Each row is a point. Examples show where two turns around zero, p and q, send a point. Write where each new point lands after one turn and then the other. Backwards means that the second turn is done in reverse. Each puzzle has new turns, and all numbers are rounded.
(in the rows, 128 means zero)

Turn p:
[100  89 104] -> [113  78 141]
[130 140 164] -> [137 158 149]
[138  80  88] -> [143  69 112]
[162 173 117] -> [133 164  84]
[153 137 121] -> [143 136 106]
[ 85 148 173] -> [ 99 162 176]
Turn q:
[161 154 177] -> [191 144 127]
[ 86  99 101] -> [ 76 116 151]
[146  90 132] -> [135  87 135]
[ 94 171  99] -> [ 93 177 114]
[154 127 131] -> [146 116 113]
Where do these land?
p, then q: [170 104 133] -> [149  98  96]
q, then p: [160 144  78] -> [97 87 94]
p, then q backwards: [ 85 130 148] -> [ 83 112 129]
p, then q: [144  73 128] -> [154  77 130]
p, then q: [125 166 159] -> [139 175 119]
p, then q backwards: [ 83 151 121] -> [ 88 121  97]

Turn p:
[164  91 141 118] -> [131 110 173 152]
[ 99 150 163 118] -> [ 99 151 129  93]
[149  92  42 173] -> [172  93  82 205]
[118 158 162 181] -> [118 197 118 135]
[ 93 131 149  94] -> [ 92 118 129  90]
[140 134 116 109] -> [145 112 132 116]
[133 140 124 102] -> [138 115 133 104]
Turn q:
[101 146 115 147] -> [ 94 140 110 128]
[ 67 155 151 104] -> [ 93 186 156 116]
[116 120  77 117] -> [117 116 106  81]
[194 126 137 122] -> [188 110 117 149]
[163  92 160 150] -> [149  88 151 166]
Where do these land?
p, then q: [138 165 156 105] -> [162 165 144 121]
p, then q: [118  83 128 179] -> [ 73 115 101 156]
p, then q: [117 179 127 143] -> [153 154  94 105]
p, then q: [119 123 122  57] -> [145 112 187  94]
p, then q: [148  91 108 156] -> [108  94 113 163]

Turn p:
[138 151  88 128 158  76 189  93] -> [130 174  68 114 130  79 119  80]
[ 96 142 110  84  92 122 113 137] -> [123 126 131  89  85 168 128 117]
[ 86 103 155 180 137 117  94 163] -> [ 84  91 149 120 132 101 157 183]
[176 116 151 123  83 148 102 156] -> [178 129 157 150 118 160 134 172]
[162 128  86 120 171 128 123 101] -> [154 121 107 120 156 105  79 103]
[ 95 133  82 110  89 167 189 133] -> [ 99 155  68 128 125 198 131 113]
[137 101 119  96 131 129 153  93] -> [153 116 102 135 136 137 138  83]
[156 137 168 121 164 131 116 146] -> [145 140 178 129 161 110 132 129]
[106 141 193 189 127 135  74 130] -> [ 86 101 193 166 110  95 135 172]
Turn q:
[128  64 141  88 100  70 176  63] -> [143 116  87  97  65 141 208  72]
[ 92 163 150 137 131 117 114 146] -> [ 97 162 161 124 135 143 111 127]
[116 140 105 166 136 102  92 124] -> [106 168 130 150 138  88 130 133]
[171 119 168 184 124 182 123 138] -> [145  76 171 190 161 127 123 125]
[ 97 112 103 122  96 128 125  99] -> [ 95 130  85 138 108 136 142 126]
[153 186 101  80 161 152 148 128] -> [170 136  99  90 153 139  63 125]
[162  73 162 109 108 134 109 116] -> [133  67 142 131  86 109 147 114]
[106 112 114 117 160 131 138 129] -> [119 126 115  95 151 125 143 138]
[127 183 107 149 137 136 126 209] -> [144 171 162 137 156 142  84 194]
Where do these land?
p, then q: [133 120 123 157  73 143 119 120] -> [125 122 132 175 127 138 134 172]
p, then q: [ 78  91 162 182 154 130 134 116] -> [105 154 130 106 150 145 206 142]
p, then q: [112 197 128 105 157 137 127 108] -> [ 77 140 133 126 117 124  96  74]
p, then q: [169 119 127  94  66 154 165 159] -> [176 100 118 168 166 152  76 145]
q, then p: [129 110 167 119 133 164 117 145] -> [132  89 143 135 146 135 166 129]
q, then p backwards: [115 109 108 142 123 113 101 181] -> [128 141 149 174 114 114 111 168]
q, then p: [113 130 107  91 115 150 144 156] -> [136 118 134 104 142 174 116 149]
p, then q: [130 163 195  92 101  80 157 114] -> [160 154 127 160 108 189 122  63]
q, then p backwards: [142 119  76 101 150 150  88  71] -> [119 110  69 161 165  91 140  87]
p, then q backwards: [140 102 138 201 199  70 127 134] -> [148  85  76 160 196 129  63 126]
p, then q: [147 148  78 126 138 118 130 104] -> [118 141 105 135 107  83 101 128]
